Every row gives one point. Each copy is the shape, with its points in the same order, stretched, turned, moved and blurred by noise. Say if it was mirrored as well.
In the rows, zero is written as 128.

Shape (7 x 3)
[[165 140 117]
 [102  56  93]
 [107  98 162]
 [191 199 115]
 [148 124 154]
 [157 180  94]
 [159  83 187]]
Copy 1 (7 x 3)
[[106 160 145]
 [ 76  87  88]
 [108  82 148]
 [164 211 155]
 [112 119 169]
 [150 188 118]
 [ 79  99 190]]
Copy 1 is: mirrored
Copy 2 (7 x 3)
[[162 146 107]
 [ 96  75  90]
 [117  99 169]
 [189 202 103]
 [155 126 150]
 [147 186  96]
 [172  83 169]]
Copy 2 is: only turned

Shape (9 x 6)
[[120 164  52 106 159 180]
 [168 112 193 142 229 143]
 [171 130  89  32 105  77]
 [164 140 122 115 156 196]
 [125  91 188 149 132 110]
 [157 138 138 184  88 150]
 [135  98 138 100  66 104]
 [149 134  53 167 103 163]
 [138 160 136 140 143 139]]
Copy 1 (9 x 6)
[[ 83 160  66 157 205 131]
 [195 127 200 124 216 136]
 [115 138  69  50 116  62]
 [103 108 138 150 201 134]
 [169 122 175 119 105 166]
 [133 106 145 193 101 147]
 [134 108 113  90  54 139]
 [116 115  69 209 128 131]
 [131 149 155 157 146 144]]
Copy 1 is: mirrored
Copy 2 (9 x 6)
[[104 166  45 130 157 155]
 [218 160 118 149 185  36]
 [175 102  80  34 134 184]
 [169 174  73 145 121 116]
 [159  98 160 127 127  70]
 [149 129 150 171  94 153]
 [139  82 125  84  85 144]
 [112 117  80 169 119 191]
 [147 160 132 140 143 127]]
Copy 2 is: mirrored

Shape (12 x 8)
[[147 121 153 152 164  52 192 139]
 [234  80  85 111  98 112  96 106]
 [170 104 111 146 120 137 157  97]
 [139 168 171 169 190  51 212 166]
 [101 155  99 156 134 136  92 215]
 [ 92 146 161 198 132 126 100 204]
 [174 106  67 122 133 148 119 105]
 [154  78  86 131 158  99  67  94]
 [137 120 127  80  88 109 150 100]
 [157  57 102 119 102 128 134 111]
 [101 175 129 192 113 113  95 155]
 [159 105 153  94 133 154  97 101]]
Copy 1 (12 x 8)
[[196 128 150 121 182  77 182 130]
 [216  57 169 110  89 112  53 167]
 [170  77 152 120 107 119 127 107]
 [187 152 149 145 222 100 218 140]
 [ 80 124 109 167 171 110 109 186]
 [113 158  77 187 177 106 118 144]
 [148  49 163 108 120 127  88 130]
 [165  72 169 107 161  85  39 120]
 [149 140 170  79  82 101 118 128]
 [165  75 128  82  89  89  91 121]
 [113 148 138 201 148 107 113 130]
 [172 129 145  81 125 155  66 111]]
Copy 1 is: mirrored
Copy 2 (12 x 8)
[[157  98 117 118 133  49 171 151]
 [202  95 105 147 106 147  40 129]
 [166  98 113 132 140 145 118 112]
 [157 135 117 127 133  28 208 169]
 [112 169  80 174  95 135 136 200]
 [103 158 142 194 108 106 172 207]
 [163 121  73 145 141 161  78 123]
 [122  88  90 171 131 105  54 129]
 [135 104 116  80  88 132 115  96]
 [162  66 106 129 110 160 104 139]
 [ 88 167 122 197 102 105 155 141]
 [138 136 150 108 146 144  76 141]]
Copy 2 is: only turned
Copy 3 (12 x 8)
[[168 113 190 181 138  87 180 126]
 [238  92  45 160 134 140 104 141]
 [210 117 102 151 131 160 160  90]
 [141 142 218 185 148  90 198 156]
 [137 219 126 112 175 105  65 118]
 [152 224 184 142 160 131  67  90]
 [185 124  48 147 160 144 125 110]
 [174 100  78 192 180 134  66  98]
 [147  81  98 113  93 113 154 112]
 [203  91  88 132 133 129 128  73]
 [131 213 152 168 121 132  82  98]
 [166  81 108 125 130 187 103 115]]
Copy 3 is: mirrored
Copy 4 (12 x 8)
[[138 154 185 142 194  34 169 135]
 [227  51 135 153 100  67  97 100]
 [191 109 139 143 127 100 159  87]
 [138 215 182 147 206  38 185 161]
 [129 164  83 152 127 128 129 209]
 [ 88 171 142 184 121 132 141 203]
 [212  93  98 149 133 113 126 102]
 [182  76 101 190 168  94  71  88]
 [143 101 132  74 139  91 127  92]
 [168  45 136 144 128 110 141  97]
 [106 186 102 169 103  99 120 156]
 [172 103 161 124 143 143  81 104]]
Copy 4 is: only turned

Shape (16 x 11)
[[193 106  82 192  89 184 107 101 131 104 135]
 [103 146 153 126 176  86 122 119 136  75 108]
 [159 111  58 206 106 155 135 147 133  80  80]
 [128 159 135 188 183 166 175 105 144 105 115]
 [133  67 173 163  97 179  85 120 146 102 124]
 [143 101 215 158  96 167 142 143  88  85 140]
 [161  72  52 190 144 134 191 159 150 114 105]
 [100 177 126  61 181 154 153 139 105 136  54]
 [129 231 144 108 171  71 162 152 113 157  72]
 [ 67 195 177 113 162  84 156 103  77 139  73]
 [160 109 180 141  75 157 163  90 176  75 126]
 [176  77 169 106 112 159 125  82 105  97 171]
 [ 55 213 150 111 136 108 170 120  85  93 138]
 [ 86 173 144 127 155 106 155 114 117 179 114]
 [122  84  52 211  84 155 168 131 174  94  94]
 [135 134 143 129 130 159 127 163 165 113 157]]
Copy 1 (16 x 11)
[[202 135  99 157  67 165 118 108 119  71 146]
 [115 107 160 131 166  56 144  82 148  78 139]
 [147 116  64 195  74 129 142 117 118  42  97]
 [137 132 130 184 147 147 195  66 137  72 147]
 [161  95 189 139  94 165  77  94 159  89 109]
 [150 137 245 143  78 136 131 132 128  99 119]
 [160  62  63 186 103 140 193 154 108  50 101]
 [ 71 156 118  92 179 119 168  85  88  98  70]
 [ 95 182 106 133 181  50 200 109 123 158 106]
 [ 59 144 168 135 158  65 167  63  91 157 122]
 [185 114 181 112  59 136 170  83 177  91 122]
 [206 107 211  79  96 140 127 114 103  90 156]
 [ 43 155 167 114 126  80 180  98 121 100 167]
 [ 88 126 137 133 156 112 164  97 119 163 141]
 [134  67  55 185  51 158 156 114 142  56 107]
 [143 134 152 119 139 142 141 144 185  84 132]]
Copy 1 is: only turned
Copy 2 (16 x 11)
[[156 128  83 194 101 198 133 122 116 114  96]
 [130 148 159 143 193  57 110 138 128 105 133]
 [142 149  84 208 137 158 163 156 120 108  48]
 [116 186 170 173 183 148 178 114 137 126 151]
 [102  78 162 192  92 147  85 120 118 128  94]
 [ 88 110 172 175  94 138 123 142  50 106 145]
 [144 104  93 183 143 144 239 162 153 107  70]
 [106 177 178  38 200  99 156 143 119 169  73]
 [165 216 162  89 184  53 166 177  92 192 127]
 [ 89 201 151  97 195  32 132 123  76 177 128]
 [141 130 163 165  49 128 125  85 120  83 134]
 [141  73 131 121 105 161 111  79  88  97 155]
 [ 68 210 125  87 175  64 126 147 104 112 162]
 [ 95 161 137 115 169  80 149 126 121 199 144]
 [108 138  77 212  99 133 183 138 179  95  53]
 [118 122 160 129 116 138 122 172 155 121 141]]
Copy 2 is: only turned
Copy 3 (16 x 11)
[[179 115 126 185  71 160 109  67 162 109 130]
 [125 123 147 117 189  47 118 122 127 118  95]
 [192 120  91 227  99 119 142 110 151 116  82]
 [134 137 155 172 196 128 173  99 147  93 104]
 [149  93 173 130  94 144  75 148 202  98 119]
 [148 102 219  94  92 124 136 163 158  65 108]
 [190  63  86 198 136 139 196 117 146 150 101]
 [126 181 101 103 194 136 151 160  85 158  72]
 [142 200 146 126 182  48 191 129  72 178  94]
 [ 84 166 186 121 177  58 158 136  69 145  54]
 [141 115 159  89  88 114 154  86 218  95 103]
 [154  75 168  70  86 143 102  81 144  83 133]
 [ 54 173 152 127 139  48 179 136  76  94 108]
 [ 86 154 164 139 166 101 158 131 101 176 105]
 [145  99  83 225  93 128 166 112 194 128  82]
 [142 142 135 128 135 112 144 145 174 122 168]]
Copy 3 is: only turned

Shape (18 x 12)
[[107 127 110  91 107  23 119 102 152 144 163 145]
 [122 102  95 130  99 109 131 123  13 145 139 131]
 [121 164 109 127 164  90 143 145  88 143 164 153]
 [138 149 180  89 132 121 203  92  51 145 145 129]
 [111 167 110 121 123 134 125  91 124 165 179 150]
 [101 104 147 118 114 118 136 157  91 153 155  82]
 [113 123  89 133 141 141 140 125 133 163 125 153]
 [138 130 134 125  98 135 113 122 137 167 153 143]
 [106 129  96 145 116  97 103 103 151 166 122 139]
 [101 109 117 134 100 123 160  91 149 120 145 141]
 [112 114  86 137 149 131 107 127 129 137 146 157]
 [ 98 129  87 136 131 116 145  83 155 111 127  92]
 [ 99 109  99  79 124 123 105  82 149 122 127 142]
 [213 132  87 140 223 141 122 110 124  64 143 136]
 [160 232  95 112 118 112 110 168 140 147 141  99]
 [121 133  89 112 142 104 112 149 148 168 160 151]
 [106 128 165  97 104 139 144 157  92 123 145 130]
 [133 190 106  57 117 118 166 173 154 161 174 110]]
Copy 1 (18 x 12)
[[149 149 151 166  87  44 123 152 207 113 133 187]
 [151 160 116 100  90  79  90 147  66  60 116  87]
 [ 96 195 112 123 132  68 125 161 127  68 150 146]
 [123 220 137 123 135  68 189  84  84  79 155  82]
 [ 98 165 105  99  88  99 151 105 117 134 132 173]
 [120 144 175 126 108  82 146 176  84 141 143  98]
 [118 123  80 107 138 105 131 138 117 131 125 148]
 [140 131 119 111  90 117 149 129 112 155 161 152]
 [136 135 114 140 107 109 102 141 146 161 120 175]
 [124 105 132 147 113 114 152 114 122 124 112 159]
 [107 111 108 104 131 101 103 146 122 111 134 155]
 [122 122 158 124 149 125 135 133 149 135  82 166]
 [125 106 126  96 116  98 122  98 176 128 120 133]
 [127 137 148  54 239 129 110 124 143  37 162 171]
 [140 198 126  78 115 158 155 196 186 125 156 165]
 [118 127  99 106 116  79 131 170 152 130 146 171]
 [106 147 145 127  97 107 159 139 107 104 169  76]
 [123 162 115  79 115 101 223 184 177 126 150 151]]
Copy 1 is: mirrored
Copy 2 (18 x 12)
[[136 151 145 153 122 161  71  80 159 161 199 190]
 [101 165 148  97 205 107  80 109  60 158 129 177]
 [128 154 123 147 206 178 115 146 129 162 144 188]
 [102  92 107 110 249 167 138  53 120 128 163 143]
 [126 149 132 151 148 205  97 117  98 153 135 146]
 [123 146 151  73 183 124 127 144 133 154 162 122]
 [121 148 131 153 131 150 148 128 120 177 116 145]
 [164 141 159 132 134 161 121 109 116 139 135 119]
 [112 180 143 167  94 149 103 115 136 144 132 138]
 [ 91 122 152 148 103 143 125 108 113 130 180 133]
 [117 140 152 150 128 150 103 166 118 156 113 173]
 [ 70 130 104 131  94 140 108 143 136 136 163 125]
 [105 105 137 121  74 157  87 106 142 137 123 167]
 [128  44  88 166 166 126  67 205 130 118 114 190]
 [191 192  50 116 150 194 125 167 142 114 160 135]
 [162 150 138 150 135 170 118 144 138 180 135 164]
 [137 128 154  76 190 154 142 130 130 113 153 143]
 [196 125  70  77 152 211 160 133 141 173 187 131]]
Copy 2 is: only turned
Copy 3 (18 x 12)
[[135 126 166  71  94  63 184  70 140 131 135 163]
 [189 100 115 144 119 129 114  56  57 179 142 107]
 [144 129 120 104 183  72 120 114 103 164 160 114]
 [185  99 172 119 159 152 155  82 164 180 135  55]
 [181 128 109  90 119  93 108 106 165 148 148 108]
 [131  72 145 106 115 123 108 106  99 140 107  91]
 [128 151 101  83 128 147  83 120 123 164 128 134]
 [167 128 141  97  94 119 103 141 154 129 119 132]
 [143 160 111 100  81  95 110 100 122 145 112 127]
 [114 127 106  96  74 145 157  98 148 143 152 136]
 [121 136  88 124 140 118 101 121 118 147 141 154]
 [ 86 144 106 116  96 136 132  68 126 103 147 113]
 [149 119  96 102 118 157 143  68 163 116 108 167]
 [101 186 132 208 237 163  90 111 142 100 197 170]
 [198 152 147  83 154  72  76 148  77  45 149 110]
 [138 130 125  74 136  98  92 126 126 140 142 160]
 [169  72 127 105 138 148 144 145 118 138 110 113]
 [160 102 167  15 153 122 105 133 114  82 148 126]]
Copy 3 is: mirrored
Copy 4 (18 x 12)
[[118  60 122  72  63 101 144 104 205 133 152 105]
 [140  94  57  73  73  97  88 154  81 173 106 145]
 [153 107  95  85 135  63 142 114 135 167 135 105]
 [119 124 131  37 101 110 137  92  60 161  81  92]
 [124 131 122  72 147  96 115  90 172 165 137 151]
 [147 132 105 115  96 160 135 133  80 166 164 107]
 [113 122 114 130 147  98 111 149 164 168 119 127]
 [128 111 143 118 134 122 115 105 143 155 136 159]
 [ 94 109 119 121 112  86  98 132 183 140 150 141]
 [ 80 118 104  99 108 140 137 117 163 134 110 137]
 [133 113  98 118 156 111 110 155 169 144 139 140]
 [ 88 155  78 116  94 132 104 114 170 112 117  98]
 [128 133 128  80 107 150 107 151 202 106 108 128]
 [165 117  61 129 196 109  75 110 119  79  80  90]
 [186 175 129 152  93  61 122  52 168 148 115 118]
 [151  98 123 125 142 103 127 129 188 169 152 117]
 [162 144 133  96 105 148 165 130  99 145 116 138]
 [188 158 149 129  99 127 168  67 180 188 110  80]]
Copy 4 is: only turned
